Rows are points. Any point is a mix of the corners, with weights that add up to 1. It lies inside the corners' shape when no weight is negative. Is each point inside? If not, which corners have a negative weight?
In the rows, zero is written as 128.

Corners:
(1): 100 124
(2): 130 90
(3): 192 120
Points:
112 92 => outside (3)
149 106 => inside
155 110 => inside
115 110 => inside
182 119 => inside
117 93 => outside (3)
132 128 => outside (2)
106 105 => outside (3)
186 119 => inside

Corners:
(1): 126 128 185 110 149 138 53 120
(2): 121 210 164 93 118 91 65 132
(3): 143 163 115 84 116 129 141 176
(4): 163 115 103 149 205 122 168 116
(5): 148 84 87 113 170 112 178 117
(6): 150 128 87 98 161 107 98 149
(7): 159 86 116 138 149 112 149 154
(8): 190 127 126 107 134 117 120 106
(9): 129 79 55 172 146 159 151 173
Points:
160 116 126 105 158 120 127 124 => outside (2, 9)
147 106 121 124 150 134 132 139 => outside (2, 6)
146 176 179 102 122 106 87 134 => outside (5, 6, 9)
148 147 129 99 148 107 108 130 => outside (9)
140 120 86 130 154 120 141 154 => outside (1, 8)
145 123 134 125 165 126 113 127 => inside
143 108 103 120 158 119 145 130 => inside

Corners:
(1): 134 76 127 86 111 130 132 125 167 76 88 126 148 80
(2): 124 147 74 76 95 40 70 145 163 186 89 76 88 133
(3): 144 110 125 125 128 171 124 122 158 81 106 184 159 157
(4): 128 82 105 131 183 120 167 177 130 117 139 155 116 107
(5): 154 88 139 139 132 103 114 148 140 96 110 131 112 125
(6): 65 209 176 151 158 79 118 103 84 217 184 143 94 153
(7): 111 126 134 127 107 152 109 157 162 106 163 83 206 108
(8): 154 92 100 114 100 79 128 137 153 141 130 127 141 104
(9): 116 142 160 104 156 128 158 125 95 151 166 102 160 141
(10): 146 85 89 136 148 132 158 117 104 144 139 136 198 108
(11): 126 108 102 66 149 115 124 163 130 170 122 101 88 96
(12): 141 169 109 76 123 67 108 77 159 154 119 124 68 97
(13): 93 72 129 116 133 188 103 169 141 77 181 108 168 138
(14): 84 194 152 94 170 50 94 131 78 198 148 172 43 133
(15): 155 106 113 130 117 110 146 118 90 91 127 202 67 94
Points:
114 146 135 116 140 97 115 135 123 146 143 135 107 138 => outside (1, 10, 11)
134 118 120 108 130 105 123 121 139 128 123 130 121 110 => inside
116 115 125 110 146 114 120 145 122 144 135 137 125 133 => outside (7, 12, 15)
129 117 130 111 138 110 125 139 126 134 134 122 124 123 => inside
113 142 129 131 132 90 115 128 121 152 154 132 114 120 => outside (1, 3, 9, 11)
135 98 105 111 124 108 123 137 143 125 127 118 124 100 => outside (3, 9, 14)
122 130 117 99 124 98 106 133 147 136 124 126 97 114 => outside (9, 10)
121 126 115 113 126 103 123 136 135 145 125 140 127 110 => outside (5, 9, 12, 13)
128 131 119 83 114 96 99 129 148 129 116 120 99 112 => outside (4, 6, 10)
